Each point is reached from the start by the listed moves, each made 0, 1 or 2 times, or once backwards (-1), plus a little noise. Say if it took an odd or an even number of moves. Then give how often each move was made.

Moves:
(1):  0.070 -0.074  0.028 -0.177
(2):  0.126  0.164  0.087 -0.050
(3): 0.035 0.016 0.143 0.048
Start:  0.030 -0.131 -0.005  0.130
Points:
 0.063 -0.114  0.134  0.177 -> odd (0, 0, 1)
-0.131 -0.201  0.022  0.408 -> odd (-1, -1, 1)
 0.490  0.073  0.514 -0.225 -> even (2, 2, 2)

Moves:
(1):  0.026  0.036  0.011 -0.014  0.191  0.112 -0.093  0.016  0.150  0.045 -0.016  0.145
(2):  0.019 -0.072 -0.053 -0.020 -0.067  0.089 -0.045 -0.079  0.037  0.068 -0.016 -0.018
(3): -0.032  0.034 -0.024 -0.050 -0.041  0.026  0.041  0.073 -0.038 -0.037  0.032 -0.088
(4):  0.075  0.050  0.006 -0.016 -0.067  0.027 -0.015 -0.072 -0.050 -0.024 -0.086  0.003
(5):  0.029 -0.114  0.040 -0.067  0.087  0.119 -0.051 -0.099 -0.247  0.069 -0.032  0.158
(6): -0.015 -0.061  0.115  0.088 -0.066 -0.023  0.048  0.095 -0.010  0.002 -0.101 -0.205
(7):  0.143 -0.093  0.071 -0.014 -0.025 -0.006  0.000 -0.100 -0.055 -0.116 -0.083  0.035
(8): -0.119 -0.012 -0.045 -0.083 -0.034 -0.055  0.025  0.074  0.054  0.009 -0.178  0.044
(9): -0.057  0.004  0.054 -0.081  0.024  0.010 -0.001  0.020  0.003  0.102  0.064 -0.052
Start: -0.030 -0.065 -0.011 -0.028 -0.140  0.031 -0.102  0.045 -0.082  0.049  0.091 -0.053
Points:
-0.196  0.059  0.061 -0.093 -0.439 -0.181 -0.018  0.179  0.211  0.085 -0.496 -0.294 -> even (0, 0, -1, 2, -1, 1, 0, 2, 1)
 0.032 -0.152  0.272 -0.440  0.418  0.481 -0.277  0.044 -0.457  0.231  0.127  0.328 -> even (2, -1, 2, 0, 2, 0, 1, 0, 2)
 0.027 -0.523  0.321 -0.259  0.111  0.442 -0.332 -0.074 -0.207  0.369 -0.719  0.287 -> odd (2, 1, -1, 1, 2, 2, 1, 2, 1)
 0.106 -0.254  0.313  0.136  0.118  0.380 -0.280 -0.056 -0.461  0.351 -0.047 -0.009 -> odd (1, 0, -1, 1, 2, 2, -1, -1, 0)
-0.450  0.285 -0.089 -0.315  0.120  0.148 -0.120  0.531  0.510  0.319  0.176 -0.203 -> odd (2, 0, 2, 0, -1, 0, -1, 1, 2)
-0.337 -0.374 -0.019 -0.159 -0.272  0.031 -0.122  0.147  0.179  0.361 -0.282 -0.178 -> even (0, 2, -1, -1, 0, 1, 0, 2, 1)
-0.158  0.171 -0.190 -0.042  0.074  0.258 -0.248  0.271  0.521  0.225  0.191 -0.067 -> even (2, 1, 1, 0, -1, 0, -1, 0, 0)
